Rows are points. The points of each table are mixes of a few directions, plus a little noise. How many directions does each table use, and how many do they share? Where both have some left over, give the other angles between the two spaces (their principal angles), to ten degrees, smallest first.

First (4 x 2)
55 -1

-38 1

-39 1

20 -1
Second (5 x 2)
36 -1

14 1

7 0

19 -1

-78 2
Directions: first 1, second 1, shared 1

First (5 x 4)
-7 -7 -3 5

29 28 12 -19

-5 -5 -2 3

-59 -58 -24 39

42 42 17 -28
Second (8 x 4)
24 31 -58 46

20 -28 8 -7

32 -55 24 -17

14 12 -28 23

-27 -4 33 -27

4 -9 4 -2

-48 9 39 -33

-21 42 -21 17
Directions: first 1, second 2, shared 0; angles 90

First (9 x 9)
-30 24 -14 35 -37 5 -40 -50 -31

-31 -24 -2 5 15 -20 39 40 34

33 -2 8 -43 8 -42 10 43 -12

26 -25 47 -29 23 -7 22 1 39

-37 24 -56 43 -22 21 -21 -3 -36

0 30 -26 26 -22 37 -42 -40 -41

31 -12 -2 -25 32 12 27 41 15

7 -24 50 1 17 28 11 -42 51

0 8 -1 -12 -12 -34 -8 11 -18
Second (7 x 9)
17 29 -59 -18 -9 -8 5 82 -34

-23 -40 70 17 7 -14 20 -45 41

0 11 5 -3 -10 7 -29 -48 1

-39 5 -40 7 -13 -39 16 52 -6

3 0 -23 9 17 23 1 5 -9

19 9 -28 -1 13 28 -5 12 -18

23 -14 74 -10 -6 4 -8 -57 25
Directions: first 4, second 4, shared 2; angles 30, 30

First (10 x 14)
50 -9 -25 9 41 43 2 16 19 -25 -60 -46 27 22

1 46 -21 12 -36 13 26 -6 -21 30 -9 -9 -9 -5

-15 -15 18 -24 21 -9 -20 -12 3 -15 11 20 5 -3

-13 -31 11 -1 33 -39 -20 -17 26 -25 26 27 5 19

3 3 -13 -11 58 -14 -16 -43 25 -30 -12 18 27 35

-44 56 3 4 -77 -23 26 -18 -41 55 45 30 -35 -29

-22 15 22 -15 -59 16 9 22 -41 36 16 2 -25 -46

20 -46 -7 11 73 -25 -24 -13 53 -50 -6 3 26 47

27 -26 9 -12 7 47 -7 43 -7 -10 -36 -37 7 -20

-8 7 2 27 -59 -9 23 27 -16 33 25 -8 -29 -20
Second (10 x 14)
10 5 -11 5 16 -3 -10 -14 11 -2 0 1 6 15

60 23 -30 6 63 19 -87 -58 45 19 14 2 22 47

-37 -15 23 -8 -44 -6 49 40 -31 -7 -6 -2 -16 -36

-19 -2 -13 17 6 -30 50 -3 7 -29 -17 4 8 20

17 1 11 -14 -3 25 -43 0 -5 25 14 -3 -5 -15

10 0 11 -12 -8 20 -30 5 -7 19 11 -2 -6 -16

-9 8 -41 36 42 -51 56 -34 35 -49 -27 8 25 61

-24 -3 -14 19 3 -35 61 0 6 -34 -20 5 7 21

23 -3 35 -36 -28 57 -79 21 -25 54 31 -8 -21 -52

-31 -15 28 -14 -48 5 32 43 -35 4 1 -3 -20 -45
Directions: first 4, second 2, shared 1; angles 70

First (10 x 24)
21 -14 -15 27 0 -15 -14 4 5 22 16 29 14 3 -8 -12 -14 -16 -9 31 -23 23 15
 9

-25 17 18 -32 -1 20 19 -5 -7 -28 -20 -35 -16 -4 9 15 18 19 11 -39 31 -26
 -19 -11

33 -24 -23 44 0 -24 -24 7 7 36 27 47 20 5 -12 -20 -21 -24 -13 50 -39 33
 25 12

-43 30 30 -56 -3 31 31 -8 -10 -48 -35 -61 -28 -6 16 26 29 30 18 -65 50
 -43 -32 -15

-61 41 45 -81 -2 43 45 -13 -15 -66 -49 -85 -42 -9 22 36 42 43 26 -91 74
 -61 -45 -24

38 -28 -29 51 3 -28 -30 6 10 42 29 54 25 7 -14 -23 -25 -26 -16 57 -45 39
 29 15

-20 15 15 -29 0 16 16 -3 -6 -23 -17 -30 -14 -3 9 12 15 15 9 -32 25 -23
 -15 -10

42 -30 -32 58 1 -32 -32 8 11 49 34 60 29 6 -16 -26 -29 -30 -20 65 -52 43
 32 16

-1 1 2 -3 0 1 2 0 1 -1 -1 -3 -1 0 0 1 1 1 2 -2 3 -2 -2 -1

17 -13 -14 23 1 -13 -14 3 5 19 14 25 11 3 -8 -11 -12 -12 -9 27 -21 18 14
 8
Second (9 x 24)
26 2 50 -15 -8 22 6 -4 -11 -48 14 25 -52 -31 -32 -5 34 25 15 -21 17 1
 -17 -21

38 -11 -28 -15 21 -23 -1 -30 7 40 -26 5 35 3 7 4 -22 -36 0 -3 -9 9 8 16

15 1 11 -13 -32 15 -12 -2 43 19 25 31 7 15 -19 6 11 -26 8 -2 -54 16 31
 -5

-10 -3 21 68 40 16 29 14 -46 -74 1 42 -75 -38 -16 -30 31 48 5 13 34 25
 -29 -10

-15 -2 -11 22 -14 8 12 6 -1 9 -14 -1 -2 16 6 -5 8 -9 -11 33 -37 15 -10
 -3

-15 -1 -45 -28 3 -43 -35 5 10 59 4 -57 80 24 34 16 -59 -15 -15 -3 28 -38
 24 25

0 -6 0 -5 4 -9 26 -10 -63 -15 -56 -56 -17 -16 19 -7 2 21 -23 29 36 -20
 -74 -9

0 -5 27 32 -9 6 -11 26 -19 -36 38 24 -37 -20 -22 -19 12 35 -4 21 14 6 -8
 -12

-38 25 -27 -46 -4 7 -13 -5 81 46 13 -13 62 47 22 38 -17 -43 25 -65 -28
 -14 76 18
Directions: first 1, second 6, shared 1

First (8 x 32)
-17 -3 5 -11 -18 -12 17 -1 18 -2 1 16 9 12 13 11 7 7 9 -5 6 10 11 -7 -5
 13 10 13 -2 6 -9 -5

-11 39 -24 85 -11 17 -43 41 -24 -58 34 -69 -42 15 -54 -87 -13 -51 -40 3
 -71 3 95 42 -88 -63 -15 -18 -42 26 -14 66

-26 -15 10 -15 -23 -20 23 -7 27 4 11 23 10 14 22 17 0 9 16 4 1 22 -3 -7
 8 11 22 25 7 1 -20 -7

5 12 -11 44 9 11 -31 15 -22 -18 20 -41 -25 -5 -31 -42 -19 -29 -20 13 -41
 0 19 26 -23 -39 -7 -11 -9 0 -4 31

22 -23 12 -43 25 0 11 -24 -2 40 -22 28 19 -21 21 46 0 25 18 4 39 -10 -73
 -19 63 28 2 0 29 -24 18 -37

0 -1 3 -24 -4 -4 18 -6 11 7 -17 22 14 3 16 23 16 17 10 -13 27 -5 -2 -17
 7 25 -1 2 1 4 7 -17

39 26 -11 -15 26 27 -7 3 -23 -1 -46 1 6 -14 -7 9 33 15 -13 -33 46 -44 9
 -19 -8 26 -39 -38 -15 7 42 -16

-13 -34 16 -19 -2 -19 12 -19 15 27 18 17 8 -4 19 25 -23 7 21 26 -7 24
 -56 0 47 0 28 28 30 -22 -19 -13
Second (11 x 32)
-14 -5 1 -12 -36 -19 16 -19 6 -10 -11 19 4 28 9 2 -7 5 3 -17 12 -8 15
 -16 -26 18 25 28 -11 -8 -5 -11

-26 -33 13 -41 -55 -42 36 -48 19 9 -12 48 16 38 31 30 -23 19 22 -11 26
 -2 -26 -32 1 37 58 61 7 -32 -15 -34

15 7 -3 14 36 20 -18 21 -7 8 10 -20 -5 -27 -10 -6 8 -6 -5 15 -13 7 -10
 17 22 -20 -27 -30 8 10 6 13

-24 -45 20 -49 -42 -43 37 -52 22 25 -6 52 20 26 38 43 -28 22 29 3 25 7
 -57 -29 30 36 60 61 23 -39 -18 -40

18 -5 5 6 49 19 -17 17 -4 25 15 -16 -1 -39 -4 8 2 -3 4 29 -14 16 -41 20
 52 -20 -25 -29 25 3 3 7

25 -13 9 3 72 25 -22 21 -3 42 24 -19 1 -58 -1 17 0 -1 9 45 -19 25 -71 28
 85 -27 -32 -38 41 0 3 6

5 35 -17 31 -3 18 -15 26 -14 -34 -6 -26 -14 7 -24 -36 19 -14 -23 -21 -9
 -16 69 7 -57 -12 -27 -25 -33 26 11 24

12 52 -25 49 9 32 -27 43 -21 -46 -5 -43 -21 1 -38 -52 29 -23 -34 -24 -17
 -20 93 17 -73 -23 -46 -45 -44 39 17 38

-10 -12 5 -15 -20 -15 14 -18 7 4 -4 18 6 13 11 11 -8 7 8 -4 10 0 -10 -12
 1 13 21 22 3 -12 -6 -13

-16 -7 2 -15 -40 -22 19 -22 7 -10 -11 21 5 30 11 5 -8 6 5 -17 14 -8 13
 -19 -25 21 29 32 -10 -10 -6 -13

15 23 -10 28 30 26 -23 31 -13 -10 6 -31 -11 -19 -21 -23 16 -13 -15 2 -16
 -2 25 19 -10 -22 -36 -38 -9 22 10 23
Directions: first 3, second 2, shared 1; angles 40

First (9 x 32)
-10 35 14 -24 -1 -22 6 -10 5 11 9 11 -4 -6 -25 9 45 -12 -46 0 -17 12 -7
 -28 -2 -17 29 -28 -2 9 4 -8

5 -38 -20 50 -2 21 -6 3 -5 -17 -5 0 -7 10 20 -2 -37 3 34 11 33 -13 11 23
 -6 27 -23 40 1 -2 -3 19

18 23 19 -95 11 -2 1 22 0 20 -14 -31 35 -17 13 -22 -19 24 30 -36 -63 7
 -17 14 28 -39 -14 -46 1 -17 -7 -37

-11 15 4 12 -4 -13 3 -13 3 1 10 15 -14 2 -20 13 35 -14 -38 10 8 5 1 -22
 -9 1 22 -4 -1 10 6 6

16 -19 -4 -18 6 17 -4 16 -4 -1 -13 -20 17 -2 26 -16 -43 18 48 -14 -12 -6
 -1 27 12 -2 -29 4 2 -13 -7 -8

-2 -29 -17 55 -5 13 -4 -5 -4 -15 1 8 -14 10 9 6 -17 -4 12 17 38 -10 11 9
 -10 27 -10 35 0 3 1 21

-6 38 19 -44 2 -22 6 -5 4 15 6 4 3 -8 -23 4 39 -6 -39 -8 -29 13 -10 -24
 4 -25 25 -37 -2 5 3 -15

-3 -29 -17 56 -4 12 -4 -6 -2 -14 1 8 -14 10 7 5 -15 -6 10 17 38 -9 11 9
 -12 28 -8 35 0 4 0 22

-4 4 1 7 -2 -4 1 -4 0 0 3 6 -5 1 -7 4 12 -5 -12 4 4 1 1 -7 -4 1 7 0 0 4
 2 3
Second (8 x 32)
12 -22 -16 -6 9 12 4 23 -2 -1 -16 -22 13 5 26 -14 -43 0 49 -5 0 0 -11 17
 4 -10 -41 30 7 -11 -18 -12

3 4 7 -15 0 2 -3 0 -1 2 0 -3 6 -5 1 -4 -4 10 4 -8 -12 -2 2 7 6 -1 3 -16
 -2 -3 3 -3

-25 31 14 31 -14 -24 1 -35 5 0 25 38 -29 1 -43 28 74 -19 -84 20 17 5 11
 -39 -16 13 58 -22 -8 22 20 20

-6 -19 -25 47 3 0 8 5 2 -7 -3 4 -14 15 4 7 -4 -26 4 21 38 4 -6 -11 -18 4
 -19 52 6 5 -13 8

15 -21 2 -11 0 21 -11 8 -6 -6 -8 -14 15 -6 24 -14 -45 28 45 -15 -11 -13
 9 35 14 12 -18 -7 -3 -12 3 0

2 -5 -14 -2 8 -2 9 15 2 3 -9 -10 3 6 8 -4 -9 -15 15 3 5 8 -15 -6 -4 -17
 -24 27 7 -2 -16 -11

-12 42 27 -28 -7 -22 -1 -20 3 11 17 18 -5 -12 -32 11 55 1 -59 -5 -24 7 4
 -24 3 -7 48 -52 -7 10 17 -1

10 -10 5 -14 0 12 -8 4 -4 -2 -5 -10 11 -6 14 -10 -26 21 26 -12 -13 -8 6
 23 11 6 -8 -12 -2 -8 3 -2
Directions: first 2, second 3, shared 2

First (11 x 32)
19 -10 10 -4 -17 -7 -14 -5 2 6 -11 5 9 -3 6 -21 6 0 4 -28 -2 2 -3 4 0 0
 -11 -13 -4 -5 -14 6

-10 15 -2 -12 -8 17 -1 5 -7 0 9 14 -5 2 -6 12 8 4 -3 17 -32 -7 11 -8 -10
 -1 -15 3 7 10 19 -25

9 -10 -3 0 -1 -13 -2 -7 4 -3 -1 0 1 -3 -1 -2 -4 -6 -8 -5 6 19 4 6 4 -4 9
 2 -5 -3 -10 10

13 -17 -1 5 0 -19 -4 -8 5 4 -8 -10 5 -3 6 -14 -6 -4 -3 -16 25 15 -8 7 8
 -1 9 -3 -8 -10 -20 22

12 -1 17 -2 -1 10 1 2 19 -23 4 31 0 -5 -13 11 12 -7 9 -30 -44 1 27 5 -13
 -3 -4 -5 7 17 9 -13

-47 34 -38 -20 -4 18 10 8 -38 19 22 -15 -19 11 -6 25 -7 10 -31 95 -4 -2
 -5 -18 -2 -3 -7 27 6 1 30 -34

-8 3 -1 17 9 5 8 29 -7 -16 5 -14 -1 1 -7 -25 -17 -19 -9 6 52 -25 -18 26
 7 -19 46 11 -8 -6 -22 35

1 -3 -6 -5 7 -7 3 -17 7 5 0 2 -3 1 3 23 2 8 2 7 -19 22 10 -14 -2 12 -14
 1 3 3 12 -14

-10 7 16 31 24 10 10 22 2 2 -13 -26 6 4 15 -23 -5 7 37 -20 54 -59 -37 1
 7 9 14 -11 0 -10 -9 27

12 -1 14 -4 -8 5 -7 -6 8 2 -5 15 5 -3 3 0 13 5 14 -25 -28 -5 8 -5 -6 6
 -22 -12 4 5 6 -12

11 -16 -9 -7 0 -21 -3 -23 8 5 -1 2 -1 -4 2 14 -1 1 -9 -1 -9 39 10 -5 4 5
 -6 0 -3 -1 -3 -1
Second (11 x 32)
13 14 24 -16 -46 34 -22 33 -12 -20 3 39 9 -5 -18 -39 18 -15 -10 -27 -40
 -36 13 25 -18 -29 -2 -8 1 14 -6 -9

8 8 16 -10 -29 22 -14 20 -8 -13 3 25 6 -3 -12 -24 12 -9 -7 -17 -25 -23 9
 17 -11 -18 -1 -5 0 9 -3 -6

-9 -10 -16 12 32 -24 16 -22 9 14 -3 -28 -6 4 13 28 -13 11 7 18 28 25 -10
 -18 12 21 2 6 0 -10 4 7

-4 -5 -7 6 15 -11 7 -10 4 6 0 -13 -4 1 7 12 -5 5 3 9 13 11 -5 -8 6 10 1
 3 -1 -4 1 2

0 0 1 0 0 0 0 0 0 0 0 1 0 0 -1 -1 1 0 0 0 -1 -1 0 1 0 -1 -1 0 0 0 0 0

-10 -12 -19 13 35 -27 17 -25 9 15 -3 -31 -7 3 14 30 -14 12 9 20 31 28
 -11 -20 13 23 2 7 0 -10 5 7

-8 -9 -14 9 27 -21 13 -19 7 12 -3 -23 -5 3 11 23 -10 9 6 16 23 22 -8 -14
 10 17 2 5 -1 -8 4 5

14 15 25 -18 -50 36 -25 35 -13 -21 4 43 11 -5 -20 -41 19 -16 -11 -29 -42
 -39 15 27 -19 -31 -3 -9 0 13 -6 -10

0 0 -1 0 3 -1 1 -2 0 1 0 -1 0 -1 1 1 -1 1 -1 1 2 1 -1 -1 0 1 0 0 0 0 1 0

6 6 11 -8 -21 16 -9 15 -5 -9 2 18 4 -3 -8 -17 8 -7 -4 -12 -19 -16 6 11
 -7 -13 -1 -4 0 5 -3 -4

-10 -11 -18 12 33 -25 17 -24 8 15 -3 -29 -8 3 13 29 -13 12 8 21 30 27 -9
 -18 13 22 2 7 -1 -10 5 7
Directions: first 5, second 1, shared 1

First (8 x 32)
11 12 9 -11 0 -16 10 11 10 -10 1 -11 -1 1 -1 -7 -5 -14 0 2 -5 7 -19 -7 2
 9 14 -6 21 11 -5 -8

10 6 7 9 0 -8 1 -3 -3 -4 -2 -16 -15 3 -1 -8 -14 -7 9 -2 -2 -7 -12 -2 11
 13 15 -16 21 1 9 -7

25 13 -1 -17 24 -17 10 19 -4 -2 10 3 -11 22 -25 -6 3 19 7 -24 10 -31 -21
 -4 -4 26 14 0 4 12 -19 17

10 7 3 -12 7 -9 7 11 4 -4 4 0 0 6 -8 -2 2 1 0 -5 1 -4 -11 -3 -3 8 7 2 5
 8 -10 4

6 3 0 6 6 -3 -1 -1 -6 1 1 -4 -11 6 -5 -4 -6 5 7 -7 4 -13 -5 1 5 11 7 -8
 6 -1 2 2

12 0 -3 31 15 -1 -10 -14 -26 9 0 -14 -38 19 -11 -10 -20 20 21 -22 12 -45
 -3 7 19 30 16 -26 11 -11 17 9

0 -2 -7 -17 7 2 4 10 2 3 7 17 12 5 -8 6 15 12 -7 -6 4 -3 3 0 -12 -5 -9
 17 -19 4 -16 12

-74 -39 -9 10 -61 53 -23 -32 21 8 -19 26 66 -61 59 33 24 -37 -37 65 -24
 95 69 7 -17 -92 -63 36 -51 -24 21 -30
Second (8 x 32)
8 3 13 5 -29 -6 -2 -34 27 12 2 -13 3 16 -2 21 7 15 8 -4 29 -19 -29 -9
 -18 1 -34 -7 49 10 -19 -11

6 7 -4 10 0 -6 28 -10 14 11 8 19 -2 -6 -9 -22 -1 1 7 5 -16 45 1 -24 2 -4
 32 -9 -29 2 37 1

-14 -5 -9 -10 32 15 6 48 -36 -24 -11 -3 -3 -13 7 -8 2 -22 -14 -10 -22 -9
 35 19 16 1 17 17 -44 -28 -7 13

-8 0 -8 -3 24 9 20 30 -18 -12 -4 6 -3 -12 0 -16 3 -16 -7 -6 -23 15 25 2
 12 -2 26 10 -45 -21 12 10

4 -1 -14 2 13 -7 -16 6 -8 7 8 27 -3 -12 -3 -25 -19 -2 2 22 -25 41 8 0 15
 -4 38 -8 -30 21 38 4

-5 -1 25 -5 -27 11 7 -15 14 -10 -14 -48 4 22 7 49 28 8 -2 -31 48 -78 -20
 8 -26 9 -74 10 67 -25 -71 -10

9 -1 8 2 -24 -8 -27 -29 17 12 4 -6 3 12 1 17 -5 16 7 9 24 -17 -26 3 -12
 2 -28 -9 50 26 -14 -11

3 -1 -9 1 9 -5 -16 4 -7 4 6 17 -2 -7 0 -14 -14 -1 1 16 -15 23 5 3 10 -2
 23 -5 -17 17 23 2
Directions: first 3, second 3, shared 0; angles 70, 80, 80
